Each row of a before or after table is a point. The points were changed in one or more steps. Then noise was added and the rows were shuffled. The steps act on columns, c1 being the first. Name the steps. A step turns or swaps two columns, mirrors them in a line or flattens them onto one, adds a multiple of one to another, or multiplies or shifts one. Angles are multiples of 10 degrees, from the lower column toward the higher: turns from -170 to 170, lines from 10 to 170 but not 90. Use the fewest steps. Two steps may share a column if one is a turn and the other turns, adds or multiplies; they go together, in the order done. Otherwise the lowest column goes first.
In the rows, zero is written as 128.

Before (13 x 3):
[[ 82 123 142]
 [143 105  97]
 [140 170 124]
 [137 165 102]
 [127 139 104]
 [134 111 134]
 [101 122 131]
 [139 122 144]
 [112 134 137]
 [ 75 137 143]
 [ 78 118 156]
 [117 204  77]
 [143 170 150]]
After:
[[101 121 132]
 [140 126 149]
 [113 136 139]
 [133 110 138]
 [117 206  61]
 [139 167  95]
 [142 169 157]
 [146 106  87]
 [ 83 123 142]
 [123 138  99]
 [ 75 139 146]
 [ 82 119 165]
 [139 167 123]]
Steps: multiply c3 by 1.3

Before:
[[ 67 139 148 144]
 [150  95 157 109]
 [124 157 119 136]
 [141  99 142 132]
 [146 107  99 142]
 [ 98 142  86 137]
 [157 134 150 142]
 [115 103 165  99]
 [125  99 115 157]]
After:
[[108 104  67 143]
 [ 99 167 150  72]
 [140 120 124  63]
 [105 109 157 135]
 [ 92 172 116  90]
 [157 129 146  84]
 [137 102 125 180]
 [169 110  99 152]
 [114 143 142  72]]
Steps: turn c1 and c3 by 90 degrees; multiply c2 by 2; turn c2 and c4 by 110 degrees

Before:
[[143 126 157 123  96 112]
 [134 131 112 152 139 119]
 [165 131 124 114 103 121]
 [115 165 109  99 125 113]
 [161 154 149 146 119 131]
 [119 130  97 108 114 102]
 [ 91 106 140 143 125 170]
 [145 140 132 150 209 146]
 [110 116 102 137 135 130]
 [109  84 125 113  70 135]
 [150 109 117 151 115 156]]
After, 11 rows:
[[ 93  99 116 153 117 149]
 [154 132  98 107 112 159]
 [133 126 157 123  97 197]
 [139 111 104 138 136 101]
 [105 162 147 146 119 164]
 [129 135 113 150 139 125]
 [108 130 123 114 100 201]
 [121  96 142 142 127  78]
 [149 175 108  99 126 134]
 [104 144 134 150 206   6]
 [135  72 124 114  72 195]]
Steps: turn c1 and c6 by 130 degrees; add -1.5 times c5 to c6; multiply c2 by 1.3

Before (13 x 8):
[[120 154  96 104 194 104 120 129]
 [184 122 134  95 124 142 142 148]
 [116 127 156 138 132 133 123 117]
 [136 135 145 182  99 125  95  95]
 [134 154 147 150 112 208 130 106]
 [108 114 134 111 107 122 117  92]
 [109 198 114 109 115 158 147 128]
 [107 179 168 126 140 168 196 100]
 [144 115 115 115  86 165 100 178]
 [141 134  98 139 112 157 123 144]
 [118 118 162  93 165 136 114 101]
 [ 65 102 128  75 113 173 101 122]
 [103 134  78 130 167 160 104 135]]
After:
[[143 118 169  94 154 136 133 114]
 [161 135  79 131 166 161 129 116]
 [140 127 158 138 136 134 125 127]
 [194 102 130  75  98 172 107 123]
 [101 179 175 126 139 167  62 116]
 [139 154  97 104 186 104 129 120]
 [ 77 123 126  95 114 142 154 149]
 [135 116  98 114  83 163 161 170]
 [130 198 114 109 110 158 101 122]
 [145 135 155 181 115 125 158 103]
 [151 115 145 111 103 121 124  97]
 [123 135  94 140 114 157 141 132]
 [121 153 154 150 119 208 131 113]]
Steps: turn c1 and c7 by 140 degrees; turn c3 and c8 by 20 degrees; add 0.3 times c4 to c5

Before:
[[148 144 176 114 130 124 156 131  89]
 [126 133 169 134  73 112 102 113 158]
 [143 153 148 142 164 159 176 149 167]
 [158 155  71 134 109 110 139 115 178]
 [129 168 141 177 135 124 146 111 126]
 [107 125 118 140  89 104 156  82 102]
 [144 137  94 152  82 162 156 127 139]
 [145  70 136 138 118 114 158 161 140]
 [170 160 133  90  98  99 180  99 162]
 [174 169 112 153 137 173 114 149 182]
 [148 134 164 185 130 111 153 105 130]
 [115 130 192 146 124 124 121 112 191]
 [116 129 143 123 121 161 104 119 143]
 [189 125  88 146 127 142 126 109 172]]
After, 14 rows:
[[170 160 114  93 119 100 181  98 162]
 [115 129 139 117 142 162 104 120 144]
 [174 169 125 156 157 172 114 148 183]
 [143 137 112 166 102 161 156 126 139]
 [158 155  82 162 129 109 140 115 177]
 [126 132 168 113  93 112 101 114 157]
 [131 168 163 164 155 124 145 109 126]
 [115 131 194 111 144 126 122 111 190]
 [188 126 101 165 146 142 126 109 171]
 [148 134 187 158 150 110 152 105 130]
 [144 153 152 129 184 158 177 149 167]
 [149 143 162  93 151 124 157 131  88]
 [146  71 140 133 138 114 157 161 141]
 [107 126 126 144 109 103 158  83 102]]
Steps: turn c3 and c4 by -30 degrees; shift c5 by 20

Before, 9 rows:
[[121 140  96 180  96 131 151  94  88 110 112]
 [126 119 155 133  80 146 119 135 141 144 178]
 [188 119  92  71  77 117 162 177 105 146  59]
 [165 121  88 161 128 137 126 103  62 127 133]
 [108 127 145 108 110 146 152 116 120 127 156]
 [108 128 142 138 117 120 112 112 124 155 145]
 [114 140 150 144  99 162 148  99 129 172 157]
 [183  98 113 166 130 106 159 106  94 129 114]
 [131 172 157 121 101 138 127 117 138 137 168]]
After (9 x 11):
[[119 127 144 107 110 166 151 114 144 126 156]
 [174 100  90 161 129 105 125 103 188 129 132]
 [137 141 157 134  78 143 121 135 144 144 176]
 [120 127 141 142 117 109 113 112 136 156 143]
 [141  96 156 120 102 144 126 119 109 136 168]
 [131  98  95 181  95  77 152  92 172 111 112]
 [123 118 152 143  96 147 150 101 137 171 156]
 [198 124  92  70  78 171 161 178 178 146  60]
 [195 138 113 168 130  67 159 105 172 130 117]]
Steps: shift c1 by 10; turn c2 and c9 by -150 degrees; add -0.5 times c5 to c9; add -1 times c4 to c6

Before, 11 rows:
[[ 83 135  73 182  83 151 119 174 111 173 162 172]
 [112 150 116 132 157 124 145 141 158 167 150 150]
 [140  77 135 117 129 110 154 147  99 156 141 118]
 [160 157  86 114 129 118 104 171 184 135  80  87]
 [150 110  87 144 129 166 175 151 134 135 115 120]
 [ 74 143 146 156 155  96 122 133 129 109 166  83]
 [161 113 140 162 122  95 127 141 172  93 113 133]
 [126  92  63 178 166 142 169 125 110  90  98 144]
 [125 125 107 109 114 108 158 191 122 110 149 131]
 [157 105 146 109 109 118 169 140 111 115  83 147]
 [121 139 133 140 167 157 131 174 133 174 115 145]]
After, 11 rows:
[[113 150 116 134 157 167 145 141 159 124 150 151]
 [160 157  87 113 129 138 105 171 183 136  81  86]
 [141  76 135 117 130 159 153 146  99 141 142 117]
 [157 104 147 110 109 117 168 140 111 141  84 148]
 [125 126 107 108 115 114 158 190 122 150 149 132]
 [121 139 133 139 166 168 131 174 131  92 115 145]
 [163 114 139 160 120  99 126 141 173 167 113 133]
 [ 84 135  73 182  83 168 121 176 112  97 162 171]
 [149 110  86 145 128 129 175 151 135  89 114 119]
 [126  92  63 177 166  89 169 126 111 119  99 144]
 [ 74 142 147 155 153 114 122 133 129 165 166  82]]
Steps: turn c6 and c10 by -100 degrees

Before (10 x 14):
[[ 96 148 118 160 153  99 129 138 149 180 135 136  99 160]
 [166 131 114 150  88 107 179 118 168 106 108 124 171 182]
 [162 117 111 132  96 139 131 140 145 113 105 133 141 115]
 [108 148  84  97  90 139 145 118 121 138 106 151 109 102]
 [149 135 111 133 153 122 118  90 158 106 155 141 157 177]
 [132 110  86 102  96 142 123 122 161 153 152 108 171 131]
 [111  89 105 126 126  76 134 123 173 159  94  90 177 135]
 [ 84 108 153 129 130  86 154  92 182 107 125 129 121 152]
 [117  79 154  88 111 159 124 133 116 144 145 123 166 174]
 [128 134 140 103 162 140 159 114 140 153 174 113 105 147]]
After, 10 rows:
[[144 126 140 126 152 142  97 115 141 153 171 113 124 148]
 [157 119 111 149 145 122 135  91 157 107 145 140 200 176]
 [ 86 153 153 127 131  86 105  92 183 108 141 128 201 153]
 [142 146  85 114 105 142 136 122 161 154 149 108 219 133]
 [101 110  83  85 100 138 110 117 122 137 115 151  98 102]
 [102 167 105 109 128  76 128 123 172 158 102  91 244 136]
 [123 176 156  96 116 159 139 133 115 144 149 123 149 173]
 [ 98 109 120 163 146  99 123 138 146 180 145 136 132 161]
 [154 140 110 120 106 139 127 140 145 114  94 132 166 115]
 [157 133 113 140 101 107  76 118 167 107  97 122 232 182]]
Steps: add 0.5 times c11 to c4; turn c1 and c11 by -20 degrees; turn c2 and c7 by -170 degrees; multiply c5 by 0.7; add 1.5 times c9 to c13

Before (9 x 18):
[[ 97 117 132 126 149 104 172 116 154 192 118  95 152 100  97 147  74 105]
 [127 166 104  99 138 137 177 188  70 163 172 175 153 171 108  76 109 158]
 [136 163 132 145 120 138  94 166  90 102 128 113 114  95 186 157 125 140]
 [ 85 104 128  93 152 130 163 140 127 170 135  85 118 122 141  91 126 143]
 [150 145 143 126 107 108 115 115 146 111 132  91 132 158 171 153 125 163]
 [160  99 130 165  80 117  94 153 106 125 126 116 146 139 176 115 140 148]
 [ 97 133 148 132  95 167 162 118 137 121 125  84 110 130 163 152 120  99]
 [118  91 133 110 156 111 129 191 136 124 127 159  88 161 174 133 127 156]
 [172 141  82 111 142 151 102 191 161 124 204 154 126 148 135  96 140 113]]
After (9 x 18):
[[136 152 146 164  81 120  93 139 105 130 141 118 168 112 179 112 139 145]
 [135 113 162 125 109 105 111 125 148 127 119  90 147  71 173 155 124 161]
 [ 86 131 151 129 150 103 173 123 150  83 145  93 118 218  96 150  72 105]
 [153 161 156 112 149 111 128 155 140 115 143 157  94  76 176 135 128 155]
 [106 152 146  91 147 135 164 133 129  94 125  85  87 170 142  89 125 149]
 [125 122 167 135  99 171 162 127 136 136 133  86  91 119 164 150 120  97]
 [158 142 105 108 141 151 105 153 163 121  49 155 162  95 137  98 141 112]
 [141  96 152 145 119 141  87 142  88 165 117 112 129 152 185 158 125 141]
 [111 108 126  97 141 139 174 149  73  77  77 177 139  96 110  79 110 159]]
Steps: turn c1 and c13 by 50 degrees; turn c2 and c11 by -160 degrees; shift c3 by 20; multiply c8 by 0.4; turn c10 and c14 by 150 degrees; multiply c14 by 1.6

Before:
[[122  94  73 125 149 107 193 171 115 152 107 145 130 129  60 106  99 115
  151  85]
 [139 162 115 143 170 161 185 172  74 151  89 162 125 128 128 140 155 119
   92  92]
 [ 80 118 139 144 140 163 141  89 115 155 156 150 175 112 148 146 131 112
  131 157]
 [128 109 113 106 144 106 116 133 146 108 138 131 166  93 137 142 105 122
  171 132]
 [137 135 136  81 175 144 138  72 121 176 182 133 116  89 155  92 118 113
  163 129]
 [118  90 168 163 149 187  71 129 126  88 143 142 108 128 131 110 132 134
  148 168]
 [105 102 102  83 140 141 124 161 167 162 148  97 102 161 152  93 155 161
  149 141]
 [157  92 144 122 170 142 106 136 142 178  73 139 143 194 155 126 123 114
  122 123]
 [ 92 150 131 154 191 137 189 166  84 108 140 121 122 120 159 131 150 132
   92 124]
 [ 95 162 125 135 152  70 141 137 140 161 141  86  74 116 114 148 162 126
  125 129]
 [107 127 102  98 186 144 116 154 101 151 120 159 150 136 120  74 119 161
  155 110]]
After, 11 rows:
[[118  96  75 126 148  94 142 176 151 139 108 156 125 127  63 104 105 116
  151  84]
 [127 109 111 107 143 107 133 135 139  97 138 135 168  93 135 141 104 118
  173 135]
 [ 81 115 139 143 137 172 128  90 125 169 157 132 175 110 153 148 131 112
  128 159]
 [ 89 145 132 151 194 150 121 166 124 110 138 131 124 118 157 134 153 130
   87 120]
 [107  99 105  81 136 136 149 163 156 167 148 105  98 161 151  93 163 155
  146 140]
 [160  92 145 122 173 132 130 139 131 181  77 145 136 192 157 125 122 112
  121 121]
 [143 160 115 144 172 171 121 174 113 170  86 177 124 125 130 139 158 118
   89  97]
 [118  89 169 160 152 230 115 132  96 127 144 144 108 135 131 109 132 135
  149 171]
 [ 93 157 125 140 151  27 139 134 144 129 138  92  74 118 118 148 162 129
  126 129]
 [106 126  96  94 190 146 112 156  98 159 119 169 148 133 121  72 119 159
  158 111]
 [136 135 136  75 178 133 128  74 131 182 180 118 123  84 156  92 120 109
  165 130]]
Steps: multiply c6 by 1.6; turn c6 and c10 by 20 degrees; flatten c7 and c9 onto the line at 60 degrees; add 0.3 times c8 to c12

Before, 11 rows:
[[110 148 152 111 202 135 146 142 143 155 200 112 140 114 111 135  90 138
  139 100 143 151 128 233]
 [116  58 164 112 104 147 150 105 108 128 167 131 162  97  88 174 208 104
  151  98 132 133 116 104]
 [ 94 121 102 109 129 133 131 147 127 152 140 146 141 140 108 104 134  92
  156 105 158 117 109 150]
 [107  99 123 112 112 107 158 143 104 155 134 173 124 117 103 129 110  89
  120 153  47 100 108 108]
 [139 102 139 110 104  84 158 125 193 136 164 115  74 124 168 109 133 100
  117 100 147 114 142 106]
 [161 135 154 123 114  59 166 151 102 147 133 143 153 132  87 179  97 149
  144  97 155 118 118 103]
 [ 95 147 155 126 104 135  85 117 115 159 133 112 142 100  88 155 149 147
  148 172 120 108 117 106]
 [105 137 162 137 206 137 168 116 131 156 133 141 166 131  93 102 143 101
  135  97 137 112 115 108]
 [103 146 122 129 119 137 143 127 121 158 137 113 161 101 132 132  89 147
   88 116 138  96 136 149]
 [ 94 148 151 118 113 140 100 111 216 101 169 137 135  98 130 121 133 128
  138 105 126  99 137 102]
 [123 145  29 139 118 135 167 118 141 117 162 121 167 189 106 157 127 107
   61 147 149 187 116 159]]
After, 11 rows:
[[143 103 138 109 103  83 159 128 192 135 167 116  74 126 122 107 134  99
  113 101 146 116 143 106]
 [124 148  34 142 120 135 166 117 142 120 163 123 167 189  53 151 124 107
   61 148 147 187 118 156]
 [101 137 162 136 206 139 170 112 131 153 133 141 171 129  46 102 139 100
  135  96 139 112 115 108]
 [ 88 152 149 122 113 139 100 108 215 105 165 137 135 100  74 122 134 130
  138 106 125 101 131 104]
 [118  55 166 108 104 150 148 104 108 131 171 132 154  99  42 171 205 108
  149  94 130 133 111 103]
 [103  99 118 113 114 110 159 143 105 151 135 176 120 116  54 121 109  88
  119 150  45 103 104 106]
 [101 145 119 135 121 137 142 124 120 161 134 120 160  99  81 134  92 149
   86 115 136  98 137 149]
 [ 96 147 149 125 107 131  89 120 116 162 128 110 140  97  40 153 147 149
  149 168 124 107 114 108]
 [113 147 155 109 202 133 149 137 145 153 202 105 134 112  60 134  87 140
  138  99 142 153 127 233]
 [165 137 151 125 115  58 171 151  99 147 134 140 152 139  40 175  97 147
  147  96 154 120 117 104]
 [ 91 117  99 107 131 128 131 151 130 151 137 145 146 142  61 102 130  91
  156 103 153 118 107 151]]
Steps: shift c15 by -50
